Rows are points. Before rounding, the points of a table are all equally far from one centre. They may lie mostly on one side of it. Write the centre, to within rounding.

Points (5 x 2):
[[-0.06  0.29]
 [-0.09 -0.06]
 [-0.42  0.31]
 [-0.38  0.33]
 [-0.49  0.17]]
Centre: [-0.25  0.13]

Points (11 x 4):
[[-0.28  0.56 -0.06 -0.09]
 [-0.33  0.39 -0.03 -0.32]
 [-0.61  0.12 -0.14 -0.10]
 [-0.54  0.26  0.29  0.16]
 [-0.19 -0.11 -0.03  0.44]
 [-0.44  0.19 -0.36  0.06]
 [-0.43  0.53  0.00  0.01]
 [-0.22  0.28 -0.36 -0.16]
 [-0.31 -0.03  0.46  0.07]
 [-0.34 -0.27  0.11  0.22]
 [-0.07  0.39 -0.33 -0.03]]
Centre: [-0.19  0.13  0.04  0.04]

Points:
[[ 0.42  0.04 -0.10 -0.23  0.29  0.05 -0.11 -0.46]
 [ 0.06 -0.33 -0.52 -0.44 -0.03  0.21 -0.04 -0.03]
 [ 0.22 -0.49 -0.19 -0.42  0.05  0.32  0.27 -0.80]
 [ 0.07 -0.01  0.41  0.09 -0.47 -0.03  0.35 -0.32]
 [ 0.40 -0.17 -0.13 -0.31 -0.19  0.09  0.63 -0.31]
 [ 0.15 -0.30  0.11  0.14 -0.22  0.12  0.65 -0.49]
 [-0.12 -0.40  0.06 -0.36  0.36  0.28 -0.25 -0.32]
 [-0.13  0.03  0.31  0.15  0.28  0.30 -0.02 -0.28]
 [-0.04 -0.14 -0.40  0.09 -0.37 -0.17  0.18 -0.20]
 [-0.20  0.00  0.27  0.39 -0.14  0.23  0.18 -0.42]
 [ 0.40 -0.08 -0.26 -0.21 -0.16 -0.13  0.25 -0.69]
 [-0.18  0.17 -0.18 -0.48  0.06 -0.05 -0.05 -0.29]
 [ 0.13  0.15  0.07  0.01  0.04 -0.06  0.20 -0.76]]
Centre: [ 0.06 -0.20  0.02 -0.18 -0.19  0.26  0.06 -0.35]

Points:
[[-0.10 -0.52 -0.21 -0.11 -0.12  0.60  0.30 -0.46  0.32 -0.01  0.04]
 [ 0.23 -0.39  0.04 -0.13 -0.26  0.27  0.20 -0.48  0.35  0.23  0.40]
 [-0.34 -0.44  0.10 -0.18  0.16  0.50 -0.23 -0.08  0.49  0.35 -0.05]
 [-0.01 -0.31  0.12 -0.02  0.08  0.46  0.26 -0.13  0.57 -0.07  0.28]
 [-0.02 -0.35  0.05 -0.10 -0.17 -0.21  0.07 -0.18  0.46  0.02  0.19]
 [-0.18 -0.37 -0.06  0.14 -0.34  0.32  0.15 -0.35  0.49  0.16  0.41]
 [ 0.04 -0.05 -0.15 -0.14 -0.32  0.39  0.10 -0.37  0.45  0.19  0.39]
 [-0.19 -0.62  0.10 -0.22 -0.05  0.32  0.26 -0.31  0.54  0.01  0.11]
 [-0.17 -0.23 -0.06 -0.32 -0.21  0.61  0.14 -0.15  0.58  0.11 -0.28]
 [-0.05 -0.28  0.20 -0.48 -0.10  0.31 -0.36 -0.17  0.53  0.03  0.11]
 [-0.42 -0.07  0.22 -0.12 -0.06  0.22  0.07 -0.50  0.39 -0.17 -0.25]
 [-0.20 -0.38 -0.33 -0.09 -0.27  0.39 -0.17 -0.21  0.46  0.24 -0.20]
 [-0.09 -0.35  0.41 -0.14 -0.49  0.47 -0.08 -0.03  0.66  0.13  0.29]
 [-0.15  0.02 -0.05 -0.31 -0.36  0.05  0.25 -0.37  0.42  0.17 -0.18]]
Centre: [-0.12 -0.24  0.23 -0.07 -0.25  0.37  0.03 -0.05 -0.11  0.12  0.01]
